Rows are points. To make a cloud, some directions were put in groups of two or more. Within a group, all points are equally far from the middle, so they leave a hole (a ring in 2 directions, a hollow ball in 3). The other directions are filled evenly. Then the cloud was stretched, turned, moved and blurred a little. How many holes are there, and how many directions does each take, smallest first?
(in the rows, 128 means zero)

Cloud (14 x 2):
[[190 165]
 [160 164]
 [ 98 155]
 [113 103]
 [164  84]
 [139 166]
 [ 98 145]
 [160 100]
 [129 134]
 [ 87 102]
 [167 153]
 [104 155]
 [134  71]
 [144  72]]
Holes: 0

Cloud (14 x 2):
[[153  93]
 [189 124]
 [144 147]
 [157 136]
 [191 113]
 [158  95]
 [ 75 152]
 [126 101]
 [145  96]
 [143 171]
 [156 102]
 [142 160]
 [196 109]
 [142  86]]
Holes: 0

Cloud (20 x 3):
[[ 58 102 117]
 [109  95 152]
 [ 81  92 142]
 [ 93 146 165]
 [125  70 137]
 [170 113 174]
 [161 147 105]
 [ 89 146  62]
 [153 148 105]
 [126 123 148]
 [ 91  79 138]
 [114  68 114]
 [172 136 151]
 [148 168 109]
 [152 106 121]
 [176 156 116]
 [ 99 107  72]
 [130 148 162]
 [ 98  87 144]
 [102 120 206]]
Holes: 0

Cloud (31 x 4):
[[124 156 137 117]
 [147 186 139  58]
 [147  68 105 100]
 [143  78 127 186]
 [ 86 118 121 122]
 [104 110 102  54]
 [140 138  89  45]
 [171  97 147 110]
 [171 130  65  95]
 [144 157 102  94]
 [172 106 111 146]
 [ 83 112 190  93]
 [151 136 146 109]
 [146 108 132  86]
 [ 81 136 111 130]
 [ 89 184 144 117]
 [157 148 160 179]
 [162 142 149 102]
 [166 136  68 107]
 [140  57 119 163]
 [108 100 224 101]
 [ 64 132 124 114]
 [ 95 172 143 114]
 [136 157 141  80]
 [115 158 154  66]
 [118 154 142 133]
 [106 112 130 119]
 [127 175 157 160]
 [131 115  99  95]
 [147 126 171 137]
 [142 110 164 163]]
Holes: 0

Cloud (29 x 4):
[[ 93 169 115 108]
 [153 168 120 181]
 [111  91 171 162]
 [170 170 121  89]
 [155 161 152 182]
 [131  81 168 156]
 [126  91 109 181]
 [100 156  99 171]
 [128 156 157 184]
 [192 108 123 173]
 [100 105 172 166]
 [ 90 125  92 119]
 [113 153 130 188]
 [153 108 124  84]
 [141 180 151  92]
 [131 100  83 156]
 [ 83 141 143  98]
 [139 164 189 127]
 [102 163  95 162]
 [121 182  96 137]
 [ 99 109 175 163]
 [175 110 162  93]
 [127 100 137  89]
 [ 83 150 100 119]
 [185 132  83 137]
 [143 107 116  87]
 [114 178  95 144]
 [104 135 166 181]
 [115 148 179 170]]
Holes: 2 (2, 2)

Cloud (54 x 6):
[[ 84 135  94  83 157 118]
 [148  55 138 142 145 135]
 [207 125 155 100  99 134]
 [108 113 153  93 135  71]
 [131  85 145  69 138 100]
 [163 139 122 132 104  80]
 [190  99 177 160 147 120]
 [142 125 120 152  94  87]
 [108  94 134 141  93 162]
 [140 103 137  86 107  78]
 [197  58 156 133 134 132]
 [179 136 159 172 100 128]
 [161 144 183  74 150 101]
 [218  90 178 127 101 140]
 [120 119 134 122  97  73]
 [182  58 138 117 145 139]
 [187  66 151 149 145 132]
 [125 108 171 123 160 170]
 [128  82 108  87 148 149]
 [ 95 149  80 121 121 110]
 [114 123  87 163 147 127]
 [169 131 170 135 101 175]
 [165 152 143 172 109 137]
 [135  73 190 132  81 130]
 [178 103 148 172  95 105]
 [ 78 140  97 141 122 118]
 [197 103 181 164 118 115]
 [105 123 172 113 117  73]
 [183  70 146  91 103 110]
 [178  93 115  98 161 144]
 [124  83 162 146 113  84]
 [129  97 147  74 126  83]
 [151 150 192 139 127  92]
 [210  78 161 141  89 137]
 [156  82 150 164  91  99]
 [112 170 131  74 166 147]
 [124 113 139 115 107  67]
 [198  83 140 117  82 138]
 [145  45 175 125 115 124]
 [173 137 115 104 150 174]
 [ 93 125  88 153 144 122]
 [172 131 132 168 114 166]
 [ 69 150 109 133 126 120]
 [113 100 134 102  98 171]
 [ 95 121  99  78 161 116]
 [165  91 212  90 114 138]
 [150 149  81  99 165 131]
 [182 103 160 164 141  98]
 [100 147  71 123 143 112]
 [126  97 182 122 160 159]
 [106 104 137 102 121 178]
 [179 140 144  89 170 102]
 [137 175 173 115 114  94]
 [121 110 105 168 100 135]]
Holes: 3 (2, 2, 2)
